Every row gives one point. To make a cloud, some directions were put in groups of two or more. Within a group, all points are equally far from the middle, so they leave a hole (a ring in 2 directions, a hollow ball in 3). The other directions are filled evenly. Then the cloud was stretched, turned, moved and blurred a little. How many holes are there, and how many directions does each take, smallest first?

Cloud (20 x 3):
[[-11 -51 -31]
 [-43 -57   6]
 [ -3   8  55]
 [ 62  27 -31]
 [ -8  -9 -40]
 [-38  21  -5]
 [  3   9  32]
 [ -1  29 -33]
 [ 56   0  26]
 [-26   4  38]
 [ 43  39  25]
 [-38  19 -53]
 [-11   9  51]
 [ 24  51 -28]
 [-11 -37  27]
 [ 26 -62  38]
 [ 66 -54 -15]
 [-13   9   1]
 [-11  60 -29]
 [-29  -3 -14]]
Holes: 0

Cloud (19 x 3):
[[ 39  16 -21]
 [-17  -1 -34]
 [ 15  28 -60]
 [-24 -20 -12]
 [-26  28 -48]
 [ 27  65   7]
 [  6 -44 -20]
 [-24   6 -45]
 [ 27  58  20]
 [-10 -36  53]
 [ -1  33  13]
 [ 64  60  25]
 [-25 -33 -28]
 [ 62  28  14]
 [ 12  24  -6]
 [-49 -29  25]
 [  8  54  18]
 [ 12  47  17]
 [ 38 -51  11]]
Holes: 0

Cloud (27 x 4):
[[-35  12  33  -2]
 [-44   3  26  21]
 [ 43 -32 -58  14]
 [ 50 -33   7 -12]
 [ 19 -46   6 -25]
 [ 31   4   8  68]
 [ 18  31 -37  58]
 [-15  34 -51 -14]
 [-15  23 -21 -41]
 [ -1  42 -50  -5]
 [ 27 -44 -56   3]
 [  3 -39 -33 -32]
 [-44  23 -25  38]
 [-23  38 -46  33]
 [ 25  39 -55  18]
 [-25 -31  32   2]
 [-14 -36  29 -13]
 [ 58 -16 -46   0]
 [-26 -43 -22  49]
 [ 23 -35 -18  68]
 [  3 -47 -21  60]
 [ 18  40  31   0]
 [ 29 -24 -25  69]
 [-15 -20 -37 -36]
 [-21  14 -43 -30]
 [-47   2 -35  34]
 [ -7  38 -43 -23]]
Holes: 2 (2, 2)

Cloud (52 x 6):
[[ 13  -7 -24   0  11 -16]
 [-39  -3  -9   1  -5  35]
 [ 18  24 -48  19 -30 -39]
 [-52  32 -24  10   6 -40]
 [-11  57  30 -14 -26 -35]
 [-30  29  -4  51 -11  46]
 [-28 -45 -30 -32  19 -59]
 [ -3 -21 -19   7  45 -14]
 [-38  -9 -47  70  -4  42]
 [ 34 -63  15  52  31  43]
 [ 10 -53  -7  29 -41 -18]
 [-19   2  18  -5  52 -12]
 [-24 -52  25  -4   5  53]
 [ 38 -80 -38  37 -14  -6]
 [ 26  25  49  -8  36   2]
 [-25 -27  30  71 -37 -38]
 [ 36   2 -40  -6  -6 -20]
 [ 43  37 -20 -19   9 -57]
 [-33 -50 -13  55 -35 -23]
 [-67 -28  34 -31  27  36]
 [ 27   8  45 -18  36 -50]
 [ 13  19  14  62 -11  -2]
 [  8  41 -32  -1 -36 -40]
 [ 45 -25  25  20   6  20]
 [ 65  13  10 -42 -18  44]
 [ -4 -55  20  -6  27  43]
 [ 15 -31 -58  59  31  50]
 [ -1  22  35  -7  43 -27]
 [ 55   8  13  57  21   7]
 [ 53 -24 -11  15 -33  10]
 [ -1 -57  35  56  32  31]
 [-38 -59 -37  -3 -45  23]
 [ -5   5  35  48 -16  54]
 [-38  35 -41   0 -25 -28]
 [ 25 -11  -1  28  34 -19]
 [ 16 -34  61 -26 -17   0]
 [ -6 -40 -46   7  -7 -12]
 [  2 -12  28  19  21  -2]
 [ 36 -81 -43   9  23  33]
 [  8 -52  11  -6  37 -55]
 [  9  11   5 -11  36  -7]
 [-63  23  23  68  38  29]
 [-12 -39 -60  63 -10   3]
 [-41  55   4  48 -13  -6]
 [-35 -57 -59  22  10 -47]
 [ 24  32  24  62 -41   0]
 [ 28 -37  11  58 -26  34]
 [  7  -1 -41  -2   3  42]
 [-14 -18 -50  42 -71  46]
 [  5  -6  16  -7  53  16]
 [-60 -40  12 -16  43  25]
 [ -6  16  12  51   5  33]]
Holes: 0

Cloud (86 x 8):
[[ 37 -68  15 -13  10  46  48 -19]
 [  8  46 -25 -28 -15  11 -40   2]
 [ 48 -23  -6  43  48 -23  13 -37]
 [-26  -4 -10  32  20 -51 -15 -11]
 [ 20  11  49  69 -31  16 -24   9]
 [ 52 -57  -7  -9  39  -9  -8  18]
 [ 38  11 -34  58  -9  28 -22   1]
 [ 29 -41  36 -66   2 -16  35  75]
 [ 62 -20 -50 -14 -45  13  10 -30]
 [-21  27 -41 -21 -17  29  36  45]
 [-50 -37  23   2  55  65  47  -2]
 [-20 -34  33  -2  30 -29  44   4]
 [ 17 -11  14  55  12  74  31  17]
 [-36  34  50  38  18 -17 -37  -8]
 [ 33 -15  15  44  -9  11 -28  55]
 [ 34 -31  40  -3  41  49 -16  -2]
 [ 27 -51  48   9  16  10 -47 -26]
 [ 44  45 -20 -12  31  15  39 -10]
 [ 12 -40  27  20  45  -5  22  -9]
 [-12 -18 -19 -35 -21  51  21  22]
 [-18 -46  29 -77  19  34  24   7]
 [-36 -26  -7 -27  39  11  -2  37]
 [-24   5  -2  34  44  83  54  -8]
 [ 16 -59  34  47 -23  -3  48 -18]
 [ -5  -1  43   8  23  -2  36   2]
 [ 32  30  -8  19 -38 -35 -29  60]
 [ 29   4  -9  42  56 -49   8   6]
 [ -1 -19  45  10  50 -24   2   8]
 [ 27 -15 -29  32  -3 -23 -35  31]
 [-39 -15 -41  -3   5  -7  -4 -11]
 [ 18 -68  -4 -30  -7  31  42 -17]
 [  6   8   1  53 -13  80 -18  18]
 [-13  35   4  21  67 -39   4  24]
 [ -9   6 -30  14  30  71  27 -42]
 [-46 -61 -13  -4 -42  40 -17  -9]
 [  8 -71  31  10 -30  12   5 -13]
 [  8 -54  34 -45 -41 -31 -65  -9]
 [-34  18  -8 -39  -4 -19   1   3]
 [-61  19   4  18  19  49 -21  34]
 [ 55  -3  68  30  67  15 -18 -34]
 [-19 -63 -13   2   8  52  44  40]
 [ 13 -65  37 -15 -47  52  30  -9]
 [ 30  -2 -24   5  29 -73 -27 -21]
 [-20 -16  21  16 -36  37  13  11]
 [-59  -3 -26  25  34 -51  49 -51]
 [-23  -3  -3  19   0 -38  33  30]
 [ 26  29   1  13 -36 -28  -7  28]
 [-47 -56  53  -3   9  29  47 -34]
 [-29  69 -24 -43 -29  -6  23  17]
 [-31  36 -18  -2  39 -17 -30 -18]
 [ 32 -39 -13  11  27  36   3  41]
 [-41   5  20  34  11 -30 -18 -35]
 [ 47   4 -50  15 -23  51 -20  70]
 [-46 -52  -3 -40  19  35 -32  65]
 [ -3   7 -63  17  18  33 -18  -6]
 [-21 -24 -14 -64  -6  59  17  44]
 [ 34 -59 -26  37  15 -16  -8  12]
 [ -8  36  -3 -45  66  20 -22  42]
 [ 18 -38  13   3 -53  29  38  50]
 [ -6  13 -30  29  43  29  51  -6]
 [-25  60   6 -47  16 -23  23  48]
 [-35 -11 -11 -46 -17  16 -33   1]
 [-19   3  -4 -45 -38 -11 -23 -37]
 [ 40 -96  30  18  42   8  -6   1]
 [ 51 -53  -5 -15  48  39  16  27]
 [-18  53  48 -63  35  -7 -16  49]
 [ -7 -17  39 -23  42 -45  -5  -7]
 [-56 -59 -17  16  25   1  16 -30]
 [ -2 -54  42  25 -38  -6 -19  37]
 [ 14 -33  28  27 -36   6   9  43]
 [-26 -41  32  19  74  44   5  46]
 [-50 -13  -1  38 -30  -7  23  -3]
 [-17  20 -49  54  34  20 -10  26]
 [-70 -27  11  29 -11  31 -16 -40]
 [-91 -13  34   3 -24  -9  34  58]
 [ 34 -36   3 -26 -19  -1  12  -2]
 [ 13  25  -5  53  17 -26 -26   5]
 [-47   8  61  -8  55   4  35  53]
 [ 24  21  60  23  41  25  26  61]
 [ -1  22 -15  27  77  21  -4  22]
 [ 26  16  68 -28  55 -16   3  38]
 [-42  13 -55  -4 -22  51   7  56]
 [ 17 -23 -21 -52  12   7  16  72]
 [-75  -8  24  15 -20 -39 -32  19]
 [-31 -15  66  42 -18 -22 -46   8]
 [ 51  37 -48  14  22 -14 -31  67]]
Holes: 0

Cloud (87 x 9):
[[ -21   -5  -37   51  -29  -29  -13  -80  -27]
 [ -15   31   33   86   10  -11  -16  -27  -17]
 [  30  -28  -25  -14    4  -15   31   -2    1]
 [  14   10   21  -36  -23  -47   29  -14    2]
 [  19   14   47   10   62   30  -19  -34   35]
 [ -71  -14   52  -19   -8    0  -13   37    0]
 [  49   -2   37   22  -28   24  -53   10   17]
 [  28  -22   -9  -13   58    6  -46   -7   27]
 [ -27    0   12  -51  -11   28  -26   14   25]
 [  39   23  -43   12  -40   15  -35   48   -2]
 [  -1   -5   18  -35  -57   33  -43    5    0]
 [  27    7  -11  -18   41  -24    5  -25   16]
 [   6   29    1  -24   -9  -27   53   10   48]
 [  30  -19    4   36  -35   71   20    2   -1]
 [  23   12   48   23   16    7  -50  -68  -27]
 [ -15  -31  -10   41   25  -41   12  -87   -2]
 [ -58  -15   18   -2   28   20   56   -5  -15]
 [ -58    9   43   15   23    1  -52  -39  -41]
 [ -29   57    9  -50    6   22  -25   -5   30]
 [ -22    6  -26  -23    8  -26  -18   -6  -70]
 [  11   77   12   17   -5   -1  -32  -11   28]
 [ -15   22   21   65  -35   17   19   -2   50]
 [  -6    2   27   41   24   31  -37   21 -105]
 [  49   34   20  -15  -11   14   38  -74    5]
 [  60    9   21  -58  -27    3   24    7  -13]
 [  -3    2   50  -25  -33   47   28  -25    5]
 [ -30   30   46   -6   30    1    9   51  -40]
 [ -62  -19  -44   62  -11  -14  -22   -2   -4]
 [  49   24   36   -7  -28  -31  -44   57   13]
 [ -26  -22   26  -14  -13   51   11  -37  -19]
 [  29    2  -17   22   12   40   -4   53   35]
 [   4   25   30   15  -48    1   14  -57   43]
 [ -48   44    5   19  -17    0  -20   -9  -66]
 [ -32   18  -39   15   38   -6  -45    8  -71]
 [   0   -2   10  -14   99  -11  -34    0   14]
 [ -20    8  -54   14  -52  -19  -15   -5   -1]
 [ -65  -40   21  -16    1   -3   41   40   38]
 [  28  -11   50   20   34   34   13    9   10]
 [   6   38  -10   40    9  -31  -70   75  -19]
 [ -48  -25   25   49   64  -36  -51  -45  -44]
 [ -25   10   -4   48   -2   25  -52   20  -89]
 [ -67   12  -21  -25  -16   50   20  -21    2]
 [ -13   51  -10   25  -36   -7  -63  -24    4]
 [ -16   33   13    7    4  -76  -13  -43  -12]
 [  -9  -29   14   81    1   -3  -71   38  -75]
 [ -65  -29   33   19   23   22  -50   25  -39]
 [   3   24  -33  -11   63    9  -14   28  -26]
 [ -40   29    0   19   20   36   26   16   72]
 [  18   11    1   14   11  -72  -36   11  -29]
 [  19   51   32   -8    6  -34  -25   48  -48]
 [  -1   41   13   37   41  -22  -28   71  -52]
 [  -6   57    4   62   47   36  -53  -21  -50]
 [ -62  -16   43   49  -20  -43   -7  -10  -47]
 [  26   19  -46  -30  -59   30  -22   54  -13]
 [ -81  -27   27   -2  -13   -9   13  -20   43]
 [ -27   10   -6  -13    8  -52   25    0  -50]
 [ -29   47    1    2   31  -57    7    7  -12]
 [ -15  -36   21   35   22   37  -81  -22   -7]
 [ -28   -4  -16   89   32  -45    9  -44  -42]
 [   1   34  -22   14   27   -2  -42   87  -28]
 [   0  -39   15    8   16   17  -58  -35   22]
 [ -36   36   44  -13  -29   -4  -25  -32    6]
 [  -7  -14  -10   16  -48  -33   10  -43  -77]
 [  14   50   24  -52   27   -5   -9  -43  -22]
 [ -34   18  -54  -12   32   60  -20   -1   12]
 [  12   11  -13   55   71   12    0  -29  -44]
 [   7  -57   18   44   42   12  -34   -3  -48]
 [ -38   11  -26   22  -55    3  -17   19   26]
 [   0   25   26   52   45   16    6   30  -52]
 [  38   -2   -2   48   63   23    2   -6  -12]
 [ -53   24   13  -23   49   34    5  -10   54]
 [  49  -12   30  -31  -55   45  -31    5    4]
 [ -58  -15   15   11    2   21   16  -34  -52]
 [ -44   -2  -24  -16   10   56   17   22    0]
 [ -64   -6   31   33    1  -54    3  -49  -34]
 [  55   50   30  -18  -41    5   30  -24  -17]
 [   2   52  -11   30  -52   -4  -26  -31   19]
 [ -15    0   33   13   -3   47  -20  -71   -3]
 [  -8   37  -18    5    2   30   15   51   39]
 [ -45   11   26  -42    8   31   -2   45  -31]
 [ -30   20   33   21    4    0   47  -39  -60]
 [ -18   16  -46   40  -53   33  -26    6  -30]
 [ -49   36   34  -35   32   30  -34   -7  -27]
 [ -21  -20  -41   60   19    2   23  -30  -62]
 [  17   58   33    7    8  -13    0    6  -52]
 [ -12    3   39  -31  -28   15  -21   62   41]
 [ -81    9   32   16  -16    5  -12   -9   45]]
Holes: 1 (6)
